Each row is a point. To make a cloud, some directions were put in groups of two or more. Within a group, all points are equally far from the middle, so they leave a hole (a ring in 2 directions, a hollow ball in 3). The other directions are filled evenly. Then the cloud was stretched, turned, moved and blurred a little. Count the holes, and give their numbers of directions, smallest first.
In the rows, zero is written as 128.

Cloud, 21 rows:
[[123  69 149]
 [118  46 135]
 [171 133  71]
 [ 95  98 113]
 [135  59 143]
 [ 91  41  67]
 [ 88  82 109]
 [147  76 166]
 [134 102  72]
 [157 111  85]
 [ 85 112  45]
 [119 104  56]
 [165  79  89]
 [181 173 128]
 [158 118 121]
 [160 159  93]
 [139 129  89]
 [ 58 101 141]
 [114  99 144]
 [146 111 145]
 [130 129  87]]
Holes: 0

Cloud, 55 rows:
[[160  67  75 124  94 116]
 [147 191 149 139 148 215]
 [ 67  78 148 106 159 141]
 [146 152 104  79 173 117]
 [135  92  87 127 136 132]
 [ 97 102 150 115 181 132]
 [128  82 176 120  51 156]
 [ 96 134  79 154  79 195]
 [107  94  90  92 143 140]
 [140  75 130 146  70 166]
 [ 86  90  84 157 119 182]
 [117 212 110 133 130 183]
 [171  91  66 150  82 174]
 [139 136  66 145 146 112]
 [142 158 163 113 181 104]
 [124 152  79 132 171 209]
 [105 178  50 140 161 127]
 [152  90  62  86 101 100]
 [120 186 153 121 137 127]
 [ 25 167 114 105 134 129]
 [128 198 134 143 132 202]
 [125 193  95 101  97 180]
 [168 145 156 146 100 192]
 [ 55 183  68 133 120 151]
 [139 135 183 152  84 172]
 [146  68  67 104  85  91]
 [137 133 134 166 203 166]
 [103 105 192 111 162 171]
 [113  77 143 202 160 121]
 [138 128 144 156  45 143]
 [162 149 158 120 199 123]
 [105 120  63 137 167 177]
 [127 123  34 143 154 136]
 [ 64 121 172 113 169  89]
 [115 120  98 128 176 164]
 [122 172  93 174 121 126]
 [ 50 141 145 152  97 136]
 [178  84 161 157 136 136]
 [113 152 151 156  83 149]
 [166  70  92 114  96 101]
 [110  88  80 137 112 173]
 [150 124 150 185 119 194]
 [120 204  71 140 116 162]
 [ 57 109 114 115 166 102]
 [ 88  87 150 152 134  79]
 [ 39 166 198 120 149 127]
 [ 93 119  70 122 130 196]
 [ 58  92 196 139  85 163]
 [142 185 172 149 116 148]
 [106 117 124  95 169 110]
 [144 136 108 126  39 117]
 [139 147  98 129 130 207]
 [152 149  63 144  36 166]
 [ 71 150 204 104 143 189]
 [101 188 186 109 136 145]]
Holes: 1 (2)
